Every row gives one point. Examples show where two turns around zero, p and q, send a point. Where does a point land after both, in the order given? Backwards means that the second turn is done in reverse. Each puzzle has new turns, and all numbers are rounded.

Turn p:
[ 1.8 19.2] => [14.5 12.7]
[ 11.9 -23.6] => [ -7.5 -25.3]
[-13.8   4.4] => [-7.0 12.7]
Turn q:
[12.1 27.8] => [12.0 27.9]
[-13.0  -1.4] => [-13.0  -1.5]
[ 6.4 -3.1] => [ 6.4 -3.1]
[ -5.5 -23.3] => [ -5.4 -23.3]
Where do these land?
p, then q: [6.0 5.0] => [ 7.8 -0.4]
p, then q: [-7.7  5.3] => [-2.0  9.1]
p, then q: [-3.8  5.0] => [0.6 6.2]
p, then q: [ 30.1 -20.4] => [  8.1 -35.5]
q, then p: [-24.6   5.0] => [-14.6  20.4]

Turn p:
[ -9.0 -16.4  -1.8   4.4] => [ -1.8 -15.1 -11.5  -3.0]
[20.6 10.8 12.3 20.7] => [15.4 -2.0 19.9 22.0]
[-10.6  13.5 -12.7 -36.7] => [-15.9  29.4  -6.4 -25.4]
[ -9.2  -7.1 -12.5  14.8] => [ -6.9  -9.3 -14.9  12.4]
[ 10.2   6.3 -14.9 -19.6] => [ 5.5 24.1 -8.3 -8.4]
[13.3 -9.5  2.6 13.1] => [16.0 -9.5 -0.4  9.9]
[-15.2   2.5  27.0   3.4] => [-12.2 -17.6  21.6  -7.3]
Turn q:
[ 26.1  10.6   5.4 -17.1] => [ 19.3  -1.3  24.7 -11.4]
[-16.7  -9.5  11.0   5.3] => [-19.5  -9.1  -6.6   3.5]
[-16.5 -22.2  -2.9   8.1] => [-10.9 -12.9 -23.0   5.1]
[10.1 28.2 -6.3  0.9] => [ 9.2 24.8 15.4  1.3]
[-14.4  13.5 -18.6 -10.8] => [ -1.7  22.1 -10.8 -15.7]
[ 11.2 -20.6  11.4  13.6] => [  3.4 -23.6   0.2  17.2]
Where do these land?
q, then p backwards: [ -0.3 -16.3  10.1  -8.2] => [-11.1 -13.9  10.1   4.0]
p, then q: [ 9.1 33.5 19.7 28.3] => [-26.7 -11.4  19.2  34.4]
p, then q: [-23.9 -11.5  -9.4 -10.0] => [ -2.9   5.4 -21.9 -19.3]
q, then p: [ -2.9   0.0 -17.8  13.6] => [-0.5 10.9 -5.8 18.9]
q, then p: [ 12.5  -2.4 -17.3 -10.1] => [17.8 15.6 -0.3 -1.6]
q, then p: [  9.9   9.4  -4.3 -20.1] => [  9.7  12.0  12.3 -14.9]
q, then p: [ -4.4 -12.8  18.9   6.5] => [ -4.9 -21.7  -9.1  -2.8]

Turn p:
[27.2 26.5  2.9  8.8  5.5 -1.4  6.3 20.7] => [10.3 29.3 11.4  7.7 18.8  1.3 -7.2 21.6]
[ -4.0 -13.8   7.4   1.7  -1.6 -15.8  -6.7 -25.6] => [  6.2 -21.4   5.1  -5.7  -7.5  -5.5 -14.8 -18.8]
[-23.8  -5.7  18.4  -7.5  -5.7  -4.0  10.8 -21.9] => [-10.9  -1.7  -8.9  -7.2 -13.9  -8.6  -9.1 -32.2]
[-14.1 -15.9 -23.0  -3.4   2.8   1.2  11.5 -16.9] => [  7.1 -14.6 -13.9   8.2 -25.9   9.6   7.4  -8.7]
[ 16.0  22.8   0.2 -11.5  -4.7   8.7 -13.8   9.7] => [ -1.7  14.5   7.3 -16.5  17.3  15.8   0.5  14.2]
[ 17.5  -4.0   0.6  -5.2 -22.0  -4.8   0.3  15.0] => [ 2.6  6.7 26.3 -1.0  7.0  1.3 16.9 -0.2]
[-11.9 -20.6   5.2 -12.9  18.6 -21.4   2.7   0.9] => [ 17.6 -14.2 -17.0  -0.4   5.2 -19.0   7.9 -17.9]
[-15.4 -16.3  -8.0  18.7  22.1  40.3   2.4  -7.8] => [-27.7 -18.6 -29.2  28.7  -6.4  11.4  -4.7  10.5]
[  8.5  27.1  -3.7  11.4 -15.0  -2.8 -13.5  26.0] => [ -3.6  20.1  18.8 -13.8   5.3  -6.3   3.0  31.6]
Turn q:
[ 32.9  -4.2  31.5  16.6 -10.2  16.3 -12.9   9.4] => [23.3 -2.5 25.7 37.3 -3.8  4.9 -3.8 18.2]
[  1.1 -25.3 -12.2 -10.2   5.1   1.6  10.8  -3.0] => [-10.9  -9.2  -8.4  -9.3  -6.1  -0.8  21.5  13.8]
[  6.0   9.1  27.1  24.3  -0.4  -1.2 -12.1 -17.5] => [ 19.3  -8.1  -1.6  31.1  -3.8  -9.0 -15.5 -12.5]
[  2.8  -3.6 -12.0 -28.8  23.7  -2.1   6.1 -14.3] => [ -9.5 -28.7  -0.2 -27.0  -6.6   4.9   8.2  -5.1]
[-32.9   4.3  -0.4   4.2  -4.9  -1.6 -12.8  19.5] => [-25.5  20.1  -2.9   6.2  20.0  -1.7 -11.2  -7.7]
[-19.7  17.4 -23.8   5.5  -8.5  -8.8 -23.0   5.2] => [ -7.0  14.9 -16.2 -13.0  22.3  -1.0 -28.2  -0.3]
[ -8.9  -4.5 -14.6 -20.1 -12.3   1.4  13.9  -8.3] => [-13.5   6.0  -5.1 -22.4 -17.9  -5.4   3.5   5.1]
[ 12.7 -22.9 -15.1  -7.6   7.8  -9.3  22.9   0.4] => [  3.7  -7.1  -6.1 -16.8  -3.7  -2.4  33.5  10.8]
[-20.3  22.0 -14.8  -4.7   1.2 -13.5   3.1  11.0] => [ -7.5  17.1  -3.8 -21.4  14.7   1.0  -8.0 -18.7]
[24.4  7.5 40.2 14.3 -6.4 -0.5 -8.1 -3.9] => [26.5 -6.5 24.0 32.5 -6.4 -9.9 -7.9 -4.0]
[ 1.9  0.2 -5.8  6.6  5.0 17.6 12.1  1.4] => [ 1.1  3.8 -5.6  2.8 -8.7 19.3  7.7  0.3]
Where do these land?
p, then q: [-20.5 -16.5 -16.8 -11.6   8.6  -5.8   7.6   3.7] => [ 10.4  10.5 -14.1 -16.5 -12.2  -4.8  15.9  13.2]
q, then p: [ -8.3 -12.0   1.4 -12.1 -12.2 -10.2 -10.4   0.4] => [  8.4   0.2  -5.4 -12.0  -1.0 -21.1   5.7  -0.6]
p, then q: [ -5.7  20.4  10.0  17.6 -14.3  -6.2   5.1  17.3] => [  1.9  13.9  16.4  -4.2  14.0 -12.7 -12.4 -20.8]
p, then q: [ 20.5  -5.7  16.2  -8.3  21.1 -28.9  17.5 -16.3] => [ 34.0 -35.0  -7.3   4.7   1.4  -1.6 -11.2   7.1]
q, then p: [-19.4  23.7  -7.1 -10.6 -27.7   9.3  -9.5   5.8] => [-11.6   3.1  -4.5 -40.9   4.8   1.0  -7.6  12.5]
q, then p: [-12.2 -21.3 -27.3  -6.2 -14.7  -8.5  20.7  -6.0] => [ 17.5  23.5  -7.2 -12.0 -20.0   2.9  26.0  -1.1]
q, then p: [24.4 13.0 21.9  1.3  3.2 14.6 21.4 11.1] => [-21.0  15.0  21.9  15.5  11.4   8.3 -16.5 -13.9]
p, then q: [ 18.2 -14.1   1.8  20.2   6.0  18.7 -16.6   2.1] => [-14.8  -1.7  -5.1  27.1  19.0   7.5  14.4   0.5]
p, then q: [-20.6   8.0   4.3  -3.2  10.7   2.7 -10.5 -20.2] => [-16.2  -5.6  -8.8 -16.0   2.9  -4.3 -13.1  18.2]
q, then p backwards: [ 23.7   4.5  -4.3  13.0  19.3  14.4 -25.4   2.2] => [ 30.1  -7.3 -13.7   2.7  20.7   6.3 -13.9 -13.6]
